Every row gives one point. Two turns around zero, p and q, are shown by what they do to some points. Write where each new point lands after one turn and then the other. Backwards means that the second turn is done in reverse. Each puzzle has new turns, and all numbers are rounded.

Turn p:
[ 22  21 -36] => [ 35 -31   6]
[-33 -14  22] => [-21  31 -19]
[ 2 22 -1] => [19  6  9]
[ 19 -21 -15] => [-12 -30   0]
[-9 -8 30] => [-21  23   6]
Turn q:
[ -5   3 -28] => [ 10  -8 -25]
[42 -9  7] => [ 27 -13  32]
[  3  33 -23] => [ 26  19 -25]
[-24 -18  28] => [-39   1  13]
[-16  -8  15] => [-23   2   4]
Where do these land?
q, then p: [15 10 12] => [ 1  8 20]
p, then q: [-22  26  13] => [27 25  1]
q, then p: [ 16 -33  -2] => [-37  -1  -3]
p, then q: [  2 -34   8] => [-27  -3 -22]
p, then q: [-11  31 -32] => [ 40 -18  15]

Turn p:
[ -7 -26   7] => [ 15 -19  14]
[19 35 -3] => [-12  28 -26]
[  3 -26   8] => [ 20 -18   5]
[-11 -19   7] => [ 11 -12  16]
[ 19  24 -44] => [-41  -2 -35]
[-22  12  26] => [ 8 24 25]
Turn q:
[-6 11 45] => [  0 -25  39]
[22  3 -3] => [ -5 -15 -16]
[-18  11  -4] => [18 10  8]
[  2 -25 -38] => [-13  31 -31]
Where do these land?
p, then q: [ 15  -8 -25] => [-8 28 -8]
p, then q: [-13  13  -5] => [11  1 15]
p, then q: [-46 -11  -8] => [-16  -6  45]
p, then q: [40  0  1] => [  4  11 -38]
p, then q: [ 3  6 36] => [  9 -33 -13]

Turn p:
[-17  16   3  11] => [-9 18 16 -4]
[  3 -29 -17  25] => [ -8 -36  19   8]
[-14   1   8 -26] => [ -8  17 -21  11]
[-13  19 -32  14] => [12 11 34 18]
[ 40  -7  38 -24] => [ 12 -11 -48 -33]
Turn q:
[  9  19 -13   6] => [ 2 19 16 -4]
[-10 -12  -1 -32] => [ 15 -31   2 -10]
[ -8 -42  -8  14] => [ 19  -7 -29  29]
[35 45 21 16] => [-46  27  33  -3]
[-26  -9   2  -4] => [  9  -9 -22 -12]
Where do these land?
q, then p backwards: [-18   1  32  28] => [-16 -15  34 -23]
p, then q: [  1 -21  29 -14] => [37  0 -6 -9]
q, then p: [ 15 -21 -30 -11] => [  8 -25   2 -32]
p, then q: [-23  37 -20  10] => [-44  12   8 -16]
q, then p: [ 25   3 -12 -13] => [-13  -4  -7 -27]

Turn p:
[-23 -12  18  10] => [ -9  18   1 -26]
[ 31  -9 -32  35] => [-7  6 40 40]
[-36   2  30   0] => [-16  12 -18 -38]
[ -5  21 -14   3] => [-16 -20   0   5]
[ 16 -22 -20 -24] => [ 37 -11  13   7]
[ 16  20  18 -23] => [  9  -5 -36  11]
Turn q:
[ 10 -21  -5  -4] => [18 14 -4 -6]
[ 20   1 -30 -34] => [ 25 -19 -24 -30]
[ 6  6 45 28] => [-38  29  24   3]
[-2  4  2 30] => [-18  13  -7  20]
[-33  10 -13 -21] => [ 13 -37  10  12]
Where do these land?
p, then q backwards: [15  1 17 24] => [ 4 -8  9 30]
p, then q backwards: [ 8 36  2 11] => [ -6  26 -10  26]
p, then q backwards: [-47 -46   9 -21] => [ 39 -19  18 -52]
p, then q: [ -6  10 -53  -3] => [17 41 31  7]
q, then p: [-11 -12   9  -3] => [ -4  13 -11   7]
p, then q: [20  8 -3 -8] => [ -3  15 -15   9]
q, then p: [21  4 20 -1] => [  1 -16 -20 -15]

Turn p:
[ 34   4 -16   0  23  -2] => [  0 -38 -15  -5 -16  -8]
[-16 -15   8  -1   7 -47] => [ 17   3 -19  31  18  30]
[  7  14   6  25 -18  25] => [-22  17   6  -1 -14 -29]
[ 27  39  18   2 -23  34] => [  4  19   3 -22 -32 -49]
[-11 -15 -14  -1 -17 -28] => [11 -4 11 30 21  8]
[ -8   8 -23 -15   7  46] => [-15 -11  24 -44   7 -10]
[ 10 -11  28  23 -11  33] => [-27  24  11  -2 -36  -4]
[-26 -26   2 -29   1 -24] => [24  3 11  7 21 40]
[-17   3  -9  -3  30 -37] => [  9 -14 -32   7  29  21]
Turn q:
[  7   6 -17 -15  -1   7] => [  4  -6 -14  -8  -3  18]
[ 10  19 -18  -1  17  20] => [ 12  12  -2  -7 -19  28]
[  3 -14 -17   0 -14  16] => [ 10 -17 -16  -2 -17  -5]
[16 -6 -2 43 17 -8] => [-22  17  15  18 -33  -9]
[-74   0  -4  -9  -2 -19] => [  7 -44  51 -22  30  -5]
[ 24  -6 -19  -7  -7 -10] => [-19  -7 -25   1  -8   9]
[ 20  33  79   4 -13 -11] => [ -3  69  -2  -3  44 -35]
[-20 -12  16  -3  19  -9] => [ 3 -5 24 19 17 -1]
[ 14 -20 -18 -13 -16  15] => [  9 -19 -31   4 -11   0]
Where do these land?
p, then q: [  8 -46  41  22   1 -10] => [ 29   7   3 -39 -31 -33]
p, then q backwards: [  0  -5  -2  12   4 -19] => [ 11 -16   1 -11   6  -3]
p, then q: [ -6   9 -10 -27  37   0] => [ 16 -18 -24  20   1  27]
p, then q: [ -7   3 -21 -18 -29  17] => [-8 23  4 20 30 -4]
p, then q backwards: [ -3 -19  13  46  19 -27] => [ 47 -24  -9 -13  17 -20]
p, then q: [-41  -5  20   6  -2   2] => [ 21  21  18 -20  -2  24]
q, then p: [ 19  20  13 -30   0 -13] => [-11 -17 -12 -34  16  -4]
q, then p: [24 18 -4  9 -9 24] => [ 19  -8  12  -4   8 -32]
p, then q: [  7  25 -50 -20 -21  27] => [-26   0   2  43  47   0]
